Every row gives one point. A path goes straight from each point to the next, and from the last back to the first. The post is the endless flat space through its rows: a point in 2 columns, a line in 3, a plane in 4, and so on, so that a path can go around it. Count how often the path circles the post. Going back the other way cancels.
In the rows, 128 means zero.

Post (2 x 3):
[[111 113 140]
 [156 148 116]]
Path, 32 rows:
[[107 164 152]
 [127 117 151]
 [126  80 152]
 [155 117  86]
 [150 172  64]
 [ 94 158 132]
 [162 180 142]
 [152 109 152]
 [115  76 138]
 [147 126  84]
 [ 71  94 121]
 [144  87 105]
 [177 107 132]
 [176 106 153]
 [196 113  88]
 [132 113  93]
 [161 187  71]
 [ 98 137 146]
 [154 146 132]
 [130  83 149]
 [127  80 105]
 [120 120  91]
 [122 171 118]
 [144 197 144]
 [109  98 172]
 [126  89 153]
 [124 100 120]
 [133 147 104]
 [134 177 107]
 [ 77 149 169]
 [ 79 141 119]
 [115 181 117]]
Times around: 4

Post (8 x 9):
[[ 90  99  75 179  94  75  92 168 125]
 [133 146 130 147 114 140 127 138 173]
 [110 101  94 151 124 118 116 125 139]
 [147 189 135 124 177 127 154 137 118]
 [136  69 125  87 111 127 147 111 164]
 [135 157 137  90 160 121  94 132 139]
 [126 143 138 146 118 102 138 112 136]
 [119  83 134 102 141 110 134 123 160]]
Path (24 x 9):
[[126 129 136 185 162 105 158 115  87]
 [137 150  82 196 110 121 132 130 119]
 [145 146 122 113  87  92 157 113 140]
 [111 109  59 150 125  68 119 100 115]
 [ 68 163 138 133 165  55 127 146 145]
 [ 92 109  98 156 155  89 132 148  97]
 [ 90 166 113 132 115 144 103 135 169]
 [140 136 133 133 166 133 110 135 207]
 [146  45 168 120 121  60 150 133 139]
 [143 200 167 132 145 177 104 168 148]
 [117 139  99 145  94 176 122 135 196]
 [ 99  99  74 147 154  83 136 131 126]
 [180 136 161 122 172 130 143 108 155]
 [157 120 180  88 123 173  66 169 209]
 [151 136 137  89 202 122 141 174 146]
 [109 120  89 112 121 108  51  95 128]
 [149 196 119 110 166 198 125 177 177]
 [ 96 116 133 192  84 100 137 133 132]
 [151  68 137 130 124 138 112  88 164]
 [113  99 187 129 115 122 164 142 182]
 [ 99 105 106 142 125 108 120 114 148]
 [138 145 111 110 136  83 141 126 154]
 [108 129  64  97  56 109  76 134 141]
 [105  74 130  83 115 129 152 127 138]]
Times around: 0

Post, 17 rows:
[[ 97 139 131 133 119 111 148 116 131 102 108 135 166 156  82 123 139 144]
 [154 128 141 132 131 111 152 131 124  97  89 137 131 136 116 136 121 130]
 [101  98 111 160 157 114 126  75 179 167 138 107  93 138 131 170 133 166]
 [106  93  81 113 198 127 119 103 144 137 167 113 123 129 119 171 212 134]
 [143 157 159 173  96 154 107 128 151 155 127 108 157 135 127 150  44 132]
 [130 148 118 133 106 116 153 121  85 148 105 125 145 135 152  96 150 129]
 [ 98 109  81 127 193 163 151 119 153 147  86 137 140 128 135 138 182 156]
 [ 71 141  56  96 182 115 149  88 128 145  91 103 135 107 136 152 169 125]
 [131 120 152 158 112 154  85  95 115 149 147 113 153 123 139 107  12 128]
 [105 159 107  76 174 112 173  93 148 136 121 148 141 123 135 117 171 135]
 [103 128 121 110 167  94 123  97 109 167  93 122 139 133 132 122 179 134]
 [142 121 133 201 111 193  67  81 139 168 130 118 116 108 106 145  89 106]
 [120 179  93 102 201 110 164 100 101 100  90 120 119 134 133 108 181 168]
 [123 150 148 164 136 135 119 118 103 147 118 156 116 178 123 120  91 112]
 [ 96 157 148 112 117 121 137 144 113 127  97 116 125 117 117  81 132 133]
 [126 130 124 109 110 115 100 146 119 122  96 152 148 148 132 111 113 173]
 [143 129 179 155  90 181 110  98 109 141 135 129 122 155 107 156  65 172]]
Path, 29 rows:
[[154 157 153 154 180 165 180 102  87 117 165 170  95 173 132 143 179 177]
 [118 154  93 130 162 120 126  62 130 179 100 110 110  87 166 154 202 118]
 [ 77 183 153 134 206 115 137  67 142 160 136 141 100 155 115 144 144 148]
 [173 199 121 159 177 137 133 116 116 168 108 160 113 127 159 114  77 119]
 [131 140  68 176 140 105 155 101 197 112 114 119 164 103  72 148  76  75]
 [127 137 114 151 152 129 144  86 175 136 131 140 199 142  97 113  99  92]
 [ 81 149  68 160 140 150 206 109 137 125  59 125 111 120  82 113 179 154]
 [104 109 162 116 141 137  98 100 143 189 113 159 144 145 128 124 127 183]
 [133 158 141 117 190 169  90  82 127 124 104 106 128  68 144  97 153 167]
 [ 72 156 138  74 184 124 142   7  84  96  99 112  63 109 103 109  65 135]
 [140 148  83 128 180 193  88 130 122 154  92 113  99  89 153  99 140 113]
 [136 107 125 168 120 135 159 118 174 150 134 124 150 115  67 166 156  80]
 [137 174 115 157 161 119 186  98 145 162  96 155 110 148 153 116 153 174]
 [110  91 162 111 137  69 153 113 131 102 113 103 120 140 120 139 140 199]
 [ 84 152 124 152 161 140 101  66 153 106 105  74  96 114  74 159 159 147]
 [125  94 168 140  98 139 137  99 154 140 155 105 146 126 102 127 140 112]
 [135 115 145 158 133 118 135 112 158 185  84 129 112 125 132 119 155 123]
 [ 85  99 131 115 118 110  92  94 107 163 113 107 168 121  94 121 121 165]
 [ 59 159 150 100 116 122 122 145 144 180 110 148 151 134 113 174 111 181]
 [ 88 115 128 163 141 123 110  95 104 130 108 116 182 135 134 101 141 108]
 [115 117 115 129 121 105 108 102 119 141  72 132 135 149 125 128 174 136]
 [160 142 152 167 167  81 153  84 159 129  77  99 102 150  87 122 149 127]
 [129 174  88 124 173 156 140  60 134 156 115 150 168 112 125 125  61 109]
 [114 102 129 149 118 163  81 166 102 175  71 114 149 116 115 152 176 182]
 [ 62 144 130 143 129 108 151 104  94 137  93 124 125 156 101 169 179 159]
 [118 150 118  88 174 137 114 119 145 120 141 114 183 149 149 169 149 130]
 [126 118 106 158  97 129 150 109 181  95  86  86 106 149 108 163 128 179]
 [124  84  65  53 193 124 132 122 158  96  87 132 132  73 130 102 106 155]
 [107 126 134 131 108  58 129 130 153 178 113 133 161 147 149 128  83 171]]
Times around: 4
